Each row is a point. Each copy is the shape, with its points in the same order, turned, moved and blurred by noise. Some copies are also mirrored. Which?

Shape (7 x 2)
[[ 2.06 -0.19]
 [ 1.75  0.24]
 [ 1.36  2.98]
 [ 1.88 -3.07]
 [ 1.84  1.87]
 [-2.28  2.59]
 [ 3.13  0.77]]
Copy 1 (7 x 2)
[[ 1.19  2.25]
 [ 0.38  2.02]
 [-2.24  2.69]
 [ 3.11  0.83]
 [-1.04  2.85]
 [-3.39 -1.01]
 [ 0.39  3.33]]
Copy 1 is: only turned
Copy 2 (7 x 2)
[[ 1.92 -1.10]
 [ 1.78 -0.67]
 [ 2.48  1.77]
 [ 0.40 -3.73]
 [ 2.61  0.71]
 [-0.92  3.03]
 [ 3.17 -0.90]]
Copy 2 is: only turned
Copy 3 (7 x 2)
[[-1.12  1.63]
 [-0.47  1.60]
 [ 2.76  1.39]
 [-3.58  1.12]
 [ 1.31  1.98]
 [ 2.50 -1.94]
 [-0.07  2.63]]
Copy 3 is: mirrored
Copy 4 (7 x 2)
[[-2.44 -1.68]
 [-2.24 -1.30]
 [-3.23  1.41]
 [-0.47 -3.81]
 [-3.04  0.09]
 [-0.13  3.06]
 [-3.76 -0.95]]
Copy 4 is: mirrored

Shape (9 x 4)
[[-1.10 -0.53 -1.41 -0.26]
 [ 1.62  2.25 -3.16  2.86]
 [ 2.25  2.71  3.70  1.52]
 [ 0.29 -0.93  0.09 -0.88]
 [ 2.10 -0.50 -0.75  0.25]
 [ 1.40 -0.70  3.22  1.17]
 [ 0.77  0.15 -0.49 -1.70]
 [ 4.79 -2.44 -2.92 -0.71]
 [-2.10  0.07 -2.98 -4.69]]
Copy 1 (9 x 4)
[[ 2.45 -1.71  0.31 -0.21]
 [ 1.12 -1.39  3.78 -3.97]
 [-2.02  2.09  3.92  0.61]
 [ 0.16 -1.70 -0.12  0.54]
 [-0.60 -2.11  0.72 -0.97]
 [-2.18  1.23  0.32  0.48]
 [ 0.29 -2.80  1.60  0.78]
 [-2.13 -4.95 -0.51 -2.83]
 [ 3.81 -5.64  0.59  2.83]]
Copy 1 is: mirrored
Copy 2 (9 x 4)
[[ 0.44  2.98  0.40  0.29]
 [ 1.46 -0.56  0.94 -3.90]
 [ 0.48 -4.02 -0.20  2.00]
 [-0.76  1.81 -0.53  1.29]
 [-1.22  0.36 -0.86 -0.70]
 [ 0.28 -1.07 -2.46  2.28]
 [-1.52  1.48  0.92  0.89]
 [-4.39  1.22 -1.56 -2.99]
 [-2.14  5.21  3.62  1.13]]
Copy 2 is: only turned
Copy 3 (9 x 4)
[[ 0.14  1.21 -1.72  0.93]
 [-4.75  1.11 -0.05  1.96]
 [-1.85 -2.80  3.14 -1.85]
 [ 0.42 -0.91 -1.05  0.59]
 [-1.27 -1.79 -1.25  1.52]
 [-0.67 -3.22  0.27 -2.05]
 [ 0.59 -0.41 -0.29  1.67]
 [-1.03 -3.38 -2.58  4.99]
 [ 3.42  3.25 -1.16  2.77]]
Copy 3 is: only turned
Copy 4 (9 x 4)
[[ 1.72  0.36 -0.05  0.01]
 [-0.84 -0.74  4.43  0.01]
 [-3.56  4.86  1.38  0.84]
 [ 0.07  1.01 -1.16 -0.42]
 [-1.44 -0.12  0.20 -0.70]
 [-2.62  2.91 -1.08  1.71]
 [ 0.23  1.29 -0.43 -1.86]
 [-2.78 -3.22 -0.81 -2.60]
 [ 4.46  0.77 -1.06 -3.80]]
Copy 4 is: only turned

Shape (11 x 6)
[[-0.16  0.53 -0.23  3.41 -1.51  1.82]
 [-2.59 -1.55 -2.41  1.93 -2.88  1.74]
 [-0.04  1.83 -1.13 -2.93  0.95  0.12]
 [ 1.39  4.40 -1.15 -3.45 -0.02 -0.41]
 [-2.49  2.23  0.40  3.46  0.39  0.78]
 [ 1.02 -1.81  0.57 -2.05 -0.23  0.05]
 [ 2.70 -0.57  2.41  5.03 -2.96 -2.04]
 [ 1.55 -1.11  0.52  3.06 -1.24 -2.58]
 [ 0.77 -1.19 -0.41 -3.33 -0.46 -0.24]
 [-1.01 -1.89  2.33 -0.39 -2.84  0.09]
 [-1.07 -0.81  0.48  2.68 -2.58 -1.77]]
Copy 1 (11 x 6)
[[-1.50  0.46  3.95 -2.21 -0.74 -0.46]
 [ 1.37  2.60  5.30 -0.89 -1.50 -0.95]
 [ 3.20 -1.05 -0.13 -1.16  1.19  1.31]
 [ 3.54 -3.64 -0.23 -3.09  1.12  2.30]
 [-1.13 -0.72  2.47 -1.94 -0.08 -3.50]
 [ 0.76  0.74 -0.37  0.60 -1.18  2.88]
 [-3.92 -2.46  4.00 -0.72 -5.23  0.62]
 [-1.53 -2.21  3.26  1.72 -3.51  0.56]
 [ 2.77  0.41 -0.08  0.33 -0.95  3.39]
 [ 0.23  2.14  0.51 -0.65 -4.04  1.19]
 [-0.40 -0.35  3.28  0.02 -4.12 -0.94]]
Copy 1 is: only turned
Copy 2 (11 x 6)
[[-0.99 -2.37  0.56 -2.11 -2.42 -2.44]
 [-0.49 -4.21 -0.37 -3.39 -3.41  1.02]
 [ 1.02  2.07 -0.02 -1.04  0.32  2.17]
 [ 2.01  3.71 -0.48 -2.76  1.91  1.01]
 [ 0.48 -0.14 -0.02 -1.31 -4.39 -2.64]
 [ 0.11 -1.45 -0.28  0.85  1.14  1.67]
 [ 1.71 -4.87  0.58 -0.48  0.63 -5.61]
 [ 2.74 -3.68  1.34 -0.20  0.02 -2.61]
 [ 0.81 -0.98 -0.46  0.09  1.77  2.92]
 [ 0.15 -3.56 -3.04  0.35 -0.13 -0.07]
 [ 2.28 -4.01 -0.76 -1.04 -1.85 -1.87]]
Copy 2 is: only turned
Copy 3 (11 x 6)
[[ 1.17  3.41 -0.27 -0.52  3.63  2.30]
 [ 1.21  2.17 -0.88  2.09  3.66 -0.81]
 [-1.84 -0.30  2.00  0.40 -1.41  1.89]
 [-1.14 -0.62  2.71  1.29 -2.41  4.47]
 [-1.31  1.84 -2.02 -1.37  3.48  2.90]
 [ 1.16  0.93  2.20 -1.35 -1.28 -0.49]
 [ 5.18  4.82 -1.86 -3.06  1.18  3.39]
 [ 2.77  4.24 -2.00 -1.88 -0.44  1.65]
 [ 0.75  0.10  2.55 -0.21 -1.83 -0.65]
 [ 3.61 -0.11  0.16 -1.65  1.24 -0.38]
 [ 2.87  1.98 -2.74 -0.82  1.43  0.99]]
Copy 3 is: mirrored
